Every row gives one point. Any point is a mix of the corners, with weights that add up to 1. It lies inside the corners' shape when no weight is negative. Is each point inside? If not, which corners have a negative weight?

Corners:
(1): -5.6; -2.1
(2): 1.8; 7.6
(3): 3.6; -4.4
Points:
2.8; 7.1 -> outside (1)
3.0; -3.0 -> inside
-3.2; -2.3 -> inside
-0.8; 3.6 -> inside

Corners:
(1): -1.5; -4.4; 1.4; -0.6; 5.8; -1.3
(2): 0.8; 4.7; 1.9; -5.3; 1.3; -5.3
(3): -4.7; -9.5; -10.4; -7.1; -6.5; 2.6
(4): 2.7; -0.3; -2.4; 1.2; -2.5; -10.0
(5): -7.6; 4.6; -6.7; -4.8; 4.6; 3.1
(6): -8.3; -6.1; 2.3; 1.8; -4.6; 2.3
(7): 5.4; 5.1; 1.2; 3.5; -3.7; -2.6
Points:
-5.8; 0.5; -3.1; -2.4; 1.9; 1.4 -> inside
-1.3; -3.3; -5.2; -3.0; -4.2; 0.1 -> inside
-5.3; -0.9; -3.8; -2.5; -0.4; 0.9 -> inside
-2.5; -5.1; -4.3; -3.2; -1.7; 0.2 -> inside
-1.8; -0.2; -3.6; -2.3; -0.3; -2.5 -> inside
-2.1; -1.4; -4.6; -0.2; -6.0; 1.3 -> outside (1, 2)
-6.9; -13.2; 1.6; -1.2; -3.6; -3.0 -> outside (5, 7)
-1.5; 1.3; -0.8; -1.7; 0.6; 0.7 -> outside (4)
-0.1; 0.1; -1.5; -2.7; -0.9; -4.5 -> inside

Corners:
(1): -2.1; -4.7; 5.3; -1.4; -4.7; 4.9; 0.8; 3.6; 4.0; 1.2; 0.5
(2): -4.4; -4.8; -0.2; -0.1; 0.4; 1.6; -0.7; -9.6; -3.2; -7.8; -2.3
(3): -7.2; -7.4; -7.5; 0.5; 5.2; -7.6; -13.6; -7.4; -6.3; -9.6; 2.7
(4): 9.3; 3.3; -0.8; -0.8; 6.7; -0.9; 3.1; -2.9; 2.9; 1.1; 0.5
(5): 3.2; 0.6; 1.6; 1.4; 9.7; -12.0; 4.2; -7.0; -0.4; 1.5; -5.3
(6): -3.4; -4.3; 2.6; -6.8; 2.5; -6.1; -5.6; -4.7; -5.6; -8.5; 1.0
(7): 3.4; -6.2; -3.0; -1.3; -0.9; -6.1; 3.7; -7.1; -0.9; 1.2; -2.1
(8): 0.9; 1.9; 2.1; -2.6; -7.5; 3.3; 1.1; 4.2; 0.5; -2.1; -2.4
(9): 7.1; 1.6; 4.0; 3.6; -2.4; -3.5; 5.3; -2.0; 4.2; -4.9; 0.6
(10): 2.7; -1.9; 3.4; -1.5; -2.3; 5.2; -7.4; -0.1; 1.0; 1.9; -3.3
(11): 8.3; -0.1; 2.5; -5.0; 4.8; 0.9; -0.8; 5.0; 8.7; 0.9; -6.2
(12): 2.6; -5.1; 4.8; 0.7; -3.7; 6.0; 2.3; 3.4; -2.0; -0.5; -2.8
Points:
-2.2; -3.8; -0.1; -0.1; 0.0; -2.9; -1.1; -4.4; -2.8; -5.4; 0.7 -> outside (10, 11)
1.2; -2.0; 0.3; -0.8; 2.1; -5.2; -0.6; -1.0; -0.7; -2.6; -0.7 -> outside (2, 10)
1.7; -0.6; 1.3; 0.6; 4.1; -0.8; 1.7; -2.0; 2.3; -4.1; -3.2 -> outside (6, 7, 10)
2.2; -4.1; 3.5; 0.1; -2.0; 3.3; 1.3; 1.3; -1.2; -1.1; -2.4 -> inside
-0.7; -5.1; 0.8; -1.7; 0.4; -1.7; -2.6; -5.1; -3.8; -5.4; 2.1 -> outside (5, 8, 11)
